Each row of a before or after table is a point. One or more steps were done to the points. Then noise was added and the rows were shuffled. The steps act on columns, c1 being the first. What was done? A step turns or swaps two columns, mirrors them in a line or flattens them onto one, adds a multiple of one to another, or multiplies or shifts one. Angles are multiples of 10 degrees, from the lower column toward the higher: turns from -170 to 170, lines from 10 to 170 but not 90. Use the fewest steps. Two steps may share a column if one is a turn and the other turns, adds or multiplies; they go together, in the order done. Otherwise the lowest column goes first.

Before (9 x 3):
[[-10  42   3]
 [ 95 -21 -79]
 [ 29  15  10]
 [-25  20   4]
 [-14  11  44]
 [ 75   1 -46]
 [ -9  -7 -16]
 [-12  35   9]
 [ 19 -12  52]]
After (9 x 3):
[[ -8  33 -10]
 [ 15 -15 -52]
 [ 74 -12  47]
 [-21  22  -6]
 [ 89 -38  79]
 [-12  -3  15]
 [  0  42  -2]
 [ 31  10  -8]
 [-10  13 -45]]
Steps: turn c1 and c2 by -10 degrees; multiply c3 by -1

Before (10 x 4):
[[-30   4  62 -32]
 [ 13  12 -52   3]
 [-38 -23  40 -16]
 [ -2 -13  63 -53]
 [ 20 -95 -10  52]
 [ 31 -21 -41  -5]
 [ 58   3 -50  -7]
 [ -4  -9  64 -23]
 [ 32 -45   5  74]
 [ 60 -24 -53  22]]
After (10 x 4):
[[-20 -13  53 -53]
 [ 36 -22 -61  22]
 [-23  -8  52 -25]
 [  8 -22 -51  -3]
 [-55 -26  31 -17]
 [ -8  10 -61   2]
 [ 12 -44  -3  71]
 [ 40   6 -59  -6]
 [  1 -96 -19  50]
 [-48   4  56 -32]]
Steps: shift c1 by -20; shift c3 by -10

Before (13 x 8):
[[ 24  -9  -1   1 -14 -12  -5 -12]
 [ 22   9  -1   8  12  36  -4  -9]
 [ -9   5   4  17 -11 -11   3   6]
 [ -9  11  -9  24   0 -21  47 -16]
 [  4  31  28   1   9 -18  12  13]
 [ -6  -5  36 -32 -12 -22  -8 -17]
 [ -9  -5  -7  23  -2  -5   8 -16]
 [ -8  14  -5  16 -22 -13  55  14]
 [ -9  14  -6 -95  14  -2   3  21]
 [-10  -8  34  11  -4 -11  -8   0]
 [ 22  -4  13 -14 -16 -20  -1 -13]
 [ -9  13 -11   8  -9 -23  -2  -7]
 [ -9  29  -4  23 -16  15   8 -15]]
After (13 x 8):
[[ -8 -24  -9   4  14  -7  -1  -7]
 [ 22  32  -1 -15   0 -22  -6 -10]
 [ -9 -25 -12 -11  20  -4  48 -17]
 [ -8   4  -3   2  29 -34   8 -16]
 [ 24 -17  12  22  -3   9   1 -14]
 [  5 -30  29 -10  -3 -25  11  13]
 [ -9  -7  35   0  11  13  -7  -2]
 [ -9  -4  -6  37 -92 -15   3  21]
 [-10  -2  -6  -8  21   6   7 -14]
 [ -8 -21  37  26 -23  14  -7 -16]
 [-10 -10   1   3  23  -2   3   7]
 [ 23  -8   0  11   9  13  -6 -13]
 [ -6 -18  -5  11  24  -9  57  13]]
Steps: turn c2 and c6 by -110 degrees; turn c4 and c5 by 120 degrees
